Rows are points. A path goes straight from each point to the next, and from the last back to the first. The post is the endless flat space through its rows: a point in 2 columns, a line in 3, a plane in 4, and so on, so that a path can go around it. Count how often the path circles the post. Going back the other way cancels.

Post, 2 rows:
[[ 24  -9  35]
 [-13  32 -33]]
Path, 28 rows:
[[-14  21  29]
 [-70  38 -70]
 [-31  34 -91]
 [ 89 -11  16]
 [ 60 -15  69]
 [ 19  13  52]
 [-84  23 -27]
 [ -3  -2 -18]
 [ 35 -16 -23]
 [ 49  40 -35]
 [ 75  19  71]
 [-20  19  38]
 [-20  21   8]
 [ -9 -32  32]
 [ 21 -31 -21]
 [ 79   8  27]
 [  0  49 -20]
 [-58  72 -32]
 [ -7  -9  25]
 [  9 -27 -11]
 [ 76 -21  17]
 [ 65 -11  61]
 [ 26  25  42]
 [-64  58 -49]
 [-15 -52  13]
 [ 51 -22  18]
 [ 39  29 -12]
 [ 43  60   9]]
Times around: 5

Post (8 x 9):
[[  5   3 -51  21  28 -12  55  15  22]
 [-40 -12   3  -9   6 -45 -11   8 -35]
 [ 15  46   0   2  51  29 -25  16   2]
 [ 17  24  29  16  14 -16   0  40   4]
 [  5   4 -26  14 -25  19   6 -39   4]
 [ -6 -29 -13 -15   1   7  33  12  28]
 [-58 -36  -2  18 -12 -27 -40   6   5]
 [ 52   3 -54 -17 -19  47 -23  23 -21]]
Path, 26 rows:
[[ 17  -9 -57 -16   7  16   8 -14 -61]
 [-12 -29  34 -32 -59  56  -4  -7 -24]
 [-19  -2  -1  40 -43  74 -66 -42  69]
 [  1  15 -47 -14  21 -15 -23  34  22]
 [ 30 -15  27 -25   2  -2   1  30   9]
 [  7  13 -47  41  31  23 -23 -42 -61]
 [-42   1 -19 -17  15 -10   8  31 -46]
 [ -4  -7 -52  -7 -31 -35  10  56 -36]
 [ 26 -16 -28  35 -31 -13   0  25  43]
 [ 28 -24  18  -9  23  -9  27  11  41]
 [-10   3 -88  23  60  29  11 -24 -24]
 [ -1   0 -23  11  48  15  18   0  55]
 [  8  79 -46  66  37  -6 -32 -24   1]
 [-39  -8  31 -17 -15  29  19  11  95]
 [  4 -32  22  34 -35  56  14  57  62]
 [  6 -24  -8  32  14 -13  50   8 -12]
 [ 60  -9  -3  31 -20  37   8 -20  83]
 [ 41  72 -20   5  41  14 -30  24  28]
 [  4  37 -81  31  12 -43  -5  47 -59]
 [-13 -40 -13  28 -15  16  22  25  38]
 [  2  31 -61  41 -15 -14 -27  24 -31]
 [-17 -10 -42 -30   0 -55  47  30 -28]
 [ -4   5 -14 -12 -29 -27  56  25 -70]
 [ 25 -64  13 -20 -42 -22  22  79 -13]
 [ 27 -12 -17 -29  23 -52  36 -12 -13]
 [ 23 -37  47  33 -48 -29 -35  20  45]]
Times around: 0

Post:
[[ 36  14  -3  23  22  -8  -8   7 -11 -16  29 -23  19  -4]
 [ 14  -5 -14 -58  -9   3  -1  -3   1  -2   5  -2   5 -21]
 [ 33   7   5 -41   4  19  -3  28   5  38   4   0  -2  15]
 [ 17  12   1   2  28  25 -11 -16   5  -3   3 -26 -15  -6]
 [  4  10   5 -26 -31 -15   4  -4  -6   5  -9  -2 -14  11]
 [ -3   8   7  10  12 -22  13  -4  -1  24  -8  13  21  15]
 [ 47 -10  29   1   9 -30  25  17  15   8  -5 -22 -21  -1]
 [ 13  -2   1  21  15  27  14 -15  24 -53  15  20  -2  28]
 [-14  11 -11 -16  -2 -20   9 -12  -4  31 -28  30 -42  20]
 [  9   4   2 -41  17   8  23   3  -2  -7 -22  24  -5  47]
 [  5   9   7  30  -2  11 -34   9  -4   0 -28  23  -7 -16]
 [  5 -34  23  10 -21   2  -2  18   3  -7  -4  16 -41   5]
 [-29  23  10  43  26   3 -15  -1   7 -51 -14  30 -34  -4]]
Path (28 x 14):
[[ 16  -7 -17  24  30 -11  57 -24  26 -44  -8  11  -4  19]
 [-22   5  29  32  27  11   4  11  -4 -20 -14  20 -32  11]
 [  4  22  -3  15 -11 -52 -17  -7 -11   7  39   0   2 -30]
 [ -4  24 -14 -19  18 -44  26 -34 -19   5  -1  10  29  68]
 [ 14  33 -19 -12  10  17 -26  34  27  36 -15  21 -21   0]
 [ 49  10  -6  10  -5  29   1  -3  17  -6  14 -33 -42   1]
 [-36  49   0  13  33 -16  10   0 -18 -10 -37  50 -36  24]
 [ 21   2  44  22  29  -9  10  24  18 -61 -10  34 -26 -13]
 [-23  24  13  36  43 -37 -34  47 -35   9   1  44  27  -7]
 [-12  22  -1 -28 -34 -47 -12   0   9  31  -3 -13   6 -19]
 [ 22 -13   6  11   0 -18  28  -6  -9  23 -28 -20  19  33]
 [ 13  12  27  16   4  21   0  35  -3  10 -11  -1  -1   1]
 [ 14  -6  -1  13  65  -5   6  15 -37 -55  -7  50  -9   8]
 [  7   0  19  30 -12 -49   5  16  11  95  36   0 -39  -4]
 [ 31   6  20 -46  42  30  -4  43  19 -19 -17  25   4  46]
 [ 28   7  22  34  28  28 -49  48  -2 -10 -20  -7 -59 -21]
 [ 10  13  13  16  12  17 -24  28 -24 -32 -16   1 -19  -8]
 [ 17  -3  20   7  -9  -3 -10  17 -34 -22   4   4   0  -1]
 [ -1 -28   0  14  -7 -33  16 -13   7 -23   0  42  -2 -10]
 [ 17  12  24  -6  29  -6  -5  24   9 -21  -5   5   7  18]
 [  6  18  14 -48  26  34  10  -6  14 -18 -43   8 -43  57]
 [  8 -13 -15   6 -22 -13 -55   0  -8  26  27 -38 -38 -47]
 [ 22 -25 -16 -52   6  21  20  23 -15  26 -20   1 -60  73]
 [ -9  26  17  44  43   5  17  18  14 -92 -31  45 -47  24]
 [ -2 -12   2 -32  18 -42  34  24 -17  66  12  24  21   9]
 [ 29  26  15  20  47  13   0  -4   6  19 -20  13 -16  32]
 [ -4 -18 -24 -18  -2 -13  39 -59  32   4  20   4  -6  21]
 [ 13 -21  -7 -15 -36  19  -8  -1  33  22  15 -12  -8 -13]]
Times around: 5
